Each row is a point. Each table stands for the endless flat space through its points: a line for two points, a plane for three, and so on. The two share one point or none. Which?
In the rows, zero is written as 128.

First, 3 rows:
[[103  97 180 131]
 [119 137 166 167]
 [143 157 137 189]]
Second (2 x 4):
[[103 126 155 165]
 [143 141 180 160]]
They share: [119 132 165 163]

First, 5 rows:
[[128 143 114 105 112  89 161  74 139]
 [174 129 141 155 165 128 173  97  91]
 [109 122  52  98 101  69 126  87 134]
 [123 145 143 124  75 111 140  73 119]
 [ 92 124  60 101  99  74 123  91 136]]
Second (4 x 9):
[[135 167 118 107 118 126 171  75 109]
 [104 109 144 143  92 105 106  95 118]
 [132 145 121 110 118 122 155  74 104]
 [135 117 123 102 138 131 146  70  89]]
They share: no point

First, 3 rows:
[[159 159 173 119 153  86 158 159 100 138 147  89 102 109]
 [157 169 189 117 171  98 178 171  86 150 167 107 112 129]
 [167 159 177 133 169 116 188 163  92 132 163 125 114 111]]
Second (2 x 14):
[[166 160 173 130 152  98 157 164 109 138 150  98  93  98]
 [170 172 185 136 152 104 145 182 121 156 160  98  73  94]]
They share: [164 154 167 127 152  95 163 155 103 129 145  98 103 100]

First (4 x 20):
[[198 151 163 159 106 132 149  76 133 153 109  91 144 180 148 142 119 168
  132 107]
 [177 154 145 177 121 114 140  73 160 153 103 100 135 177 142 133 134 174
  150  83]
 [192 169 155 165  85 152 142  82 117 149 125  71 168 170 148 142 103 150
  140 100]
 [154 147 167 165 129 116 166  96 139 125  89 113 134 152 120 164 173 174
  128  94]]
Second (4 x 20):
[[152 151 151 189 155 176 150  96 121 129  91  67 184 138 136 168 147 154
  126  98]
 [187 126 106 214 125 156 165  61  96 149 116  92 144 158 121 198 137 159
  101 103]
 [168 172 187 133  62 105 146  96 137 115 127 101 128 149 112 138 150 176
  143  93]
 [155 158 178 154 113 144 121  89 148 105 120  68 148 122 109 138 157 187
  137  95]]
They share: [164 161 163 165 105 138 158  96 121 129 107  91 156 152 128 160 145 158
 132  96]

First (5 x 24):
[[ 98 165  83 123  61 108  97 154 137  74 106 102  87 132 123 112 179 111
   94 121 122 146 126 151]
 [118 130  94 103  91 144 108 143 110  91  98 122  83  98 137 118 145  95
  134 113 108 171 126 154]
 [100 161  89  95  78 144  87 155 128  88  86 120  65 118 107 127 160 120
  139 102 132 161 108 145]
 [158  86 112 115 118 114 138 112 103  99 138 114 117  84 185 105 136  66
  109 146  74 162 148 178]
 [101 139  69 121  69 114 124 151 122  74  85  94  96  98 147  94 155 115
   84 104  89 151 129 163]]
Second, 3 rows:
[[136 161 124 122 105 116  99 116 132  87 112 115  87 109 144 102 171 112
  126 126  95 151 137 166]
 [142 180 138 126 116 118  98 102 140  85 111 113  85 108 145  91 172 125
  134 127  87 146 144 165]
 [116  94  77 111  65 105  95 167 101  95 108 127  90 109 140 143 177  67
   99 115 121 172 108 177]]
They share: [126 133 101 113  90 117 108 135 123  89 121 113  94 114 143 116 160  92
 113 132 109 155 131 160]

First (3 x 24):
[[ 80 112 123  80 111  72 146 127 121 150 132  95 154 147 121 131 158 142
  150 112 168 136 135 127]
 [ 83 114 124  82 107  77 139 123 124 144 135  98 159 152 112 136 157 144
  149 109 160 128 135 125]
 [108  84 135 108 115 120 130 147 109 146 132 127 158 175  65 123 114 146
  146  60 112 112 167 147]]
Second, 6 rows:
[[ 81 104 111  74 118  91 125 121 119 133 133  83 128 129 102 156 152 170
  149  92 163 130 135 141]
 [ 85 145 112  87  84  28 147 147 135 138 187 118 108 167  52 131 139 119
  186  52 127 124  97 166]
 [ 78 111  95  97 107  64 113 149 120 168 154  83 119 127  84 161 147 147
  146  49 150 142 109 148]
 [ 83 101  88  95 124 100 101 137 109 170 121  78 144 121 106 157 143 153
  124  64 163 144 123 122]
 [ 89 129  82  87 124  96 109 120 107 156 126  97 135 140  96 134 134 136
  139  63 162 142 107 125]
 [101 149 128  73  90  42 151 131 145 118 177 142 114 181  66 117 139 129
  196  88 127 118 121 166]]
They share: no point

First, 3 rows:
[[153  94 133  93 154 132 136 142 110  84  88 111 148 127 141 193 151 160
  127 101 100  96 129 157]
 [122 107 175 165 181 110 120 110 127 148 142  74 142 131 178 134 109 115
   88  89 103  88 169 161]
 [148  99 145 111 157 124 136 134 115 100 100 100 146 131 148 180 143 149
  120  99 103  98 137 157]]
Second (2 x 24):
[[130  92 172 134 152 104 124 124 115 125 111 101 145 127 158 169 137 132
  119 105  90 104 155 170]
 [148 102 154 132 158 122 134 140 121 109 113  85 129 143 138 167 141 128
  113  93 106  90 147 154]]
They share: no point
